Every row gives one point. Each copy is the shape, with its points in the same order, stretched, turned, moved and blurred by noise. Is it also mirrored, or only turned?

Shape (7 x 3)
[[-30 -28 -74]
 [-58  31  11]
 [ 10  73  -6]
 [-30   8 -56]
 [-33 -36  29]
 [-21 -34  24]
 [-84 -25  41]]
Copy 1 (7 x 3)
[[-29 -94  43]
 [-52  22   8]
 [ -1  45  56]
 [-30 -41  44]
 [-15 -12 -46]
 [ -7 -20 -50]
 [-66  -3 -63]]
Copy 1 is: mirrored
Copy 2 (7 x 3)
[[ 35 -26 -75]
 [ 66  23  -3]
 [ -5  55   4]
 [ 33   5 -55]
 [ 46 -49  15]
 [ 33 -51  16]
 [ 90 -32  26]]
Copy 2 is: mirrored

Shape (7 x 4)
[[-41  86 -34  56]
 [  4 -24  10 -23]
 [-43 -16  57  16]
 [ 24   8  47 -54]
 [-56  55 -42   1]
 [ 12  -9  52 -38]
 [  3  65 -67  36]]
Copy 1 (7 x 4)
[[ 10 112 -16   6]
 [  5 -32  13  -3]
 [ 12 -12  41  47]
 [ 55 -38  33 -25]
 [-18  71  13 -15]
 [ 42 -47  34  -1]
 [ -6  68 -56 -14]]
Copy 1 is: only turned
Copy 2 (7 x 4)
[[-72  35  23  64]
 [ 10 -62   0 -30]
 [  7 -67  68 -21]
 [  2 -32   1 -81]
 [-89 -11   4  28]
 [ 13 -45  18 -68]
 [-54  31 -33  62]]
Copy 2 is: only turned

Shape (11 x 6)
[[-45 -44  21  -1 -74 -35]
 [-14  35  12  38  57 -80]
 [ 26   0 -12 -25  51  -7]
 [ 32  42  62 -45   4   2]
 [-37 -36 -12  50   0  43]
 [ 52  11   6 -10  -6   1]
 [ 16  51 -31 -26   7 -59]
 [ 77  47 -70  56  39 -26]
 [-22 -50  61  67   3  23]
 [-43 -81  66 -50  23 -26]
 [ 45 -71  -7 -60 -21  11]]
Copy 1 (11 x 6)
[[ -52   13   32   15 -121  -54]
 [  -7  -37   65   81    8   -9]
 [  30   10   32  -13   -4    6]
 [  -1  -16   48   -9  -45   78]
 [ -35   84    3   12  -20  -20]
 [  39   18   30    9  -34   41]
 [  48  -50    0   41  -33   15]
 [ 110   27  -17   75    9   25]
 [ -73   82   75   28  -39   -3]
 [ -62    0  105  -50  -52  -52]
 [  34   40   46  -68  -89  -20]]
Copy 1 is: mirrored
Copy 2 (11 x 6)
[[-70 -14 -44   1 -19  26]
 [-54  35  50  62  33 -37]
 [ 29  33  12   7  26  -7]
 [ -3  53  23  -1 -40  36]
 [-21 -69  12 -17  -1 -26]
 [ 32  11   3  26 -12  20]
 [ -2  69 -23  55   6 -22]
 [ 65  -2  21 102  18 -46]
 [-37 -77  50  -4  -9  23]
 [-52  10  14 -47  44  60]
 [ 42 -10 -32 -29  16  64]]
Copy 2 is: mirrored
Copy 3 (11 x 6)
[[   3  -36  -49  -22  -93  -40]
 [ -25   20   23   60   23  -51]
 [   1   15  -20   -1   48   15]
 [ -56   14    8  -41    0   54]
 [  52  -92   15   -8    1  -15]
 [  11   12    0   -5   -7   44]
 [  18   70   -6  -10    1  -30]
 [  71   52   47   58   32    7]
 [ -18 -112   21   28  -23   14]
 [ -69  -52  -96  -12   -6    2]
 [  15   -8  -84  -31   -9   59]]
Copy 3 is: mirrored
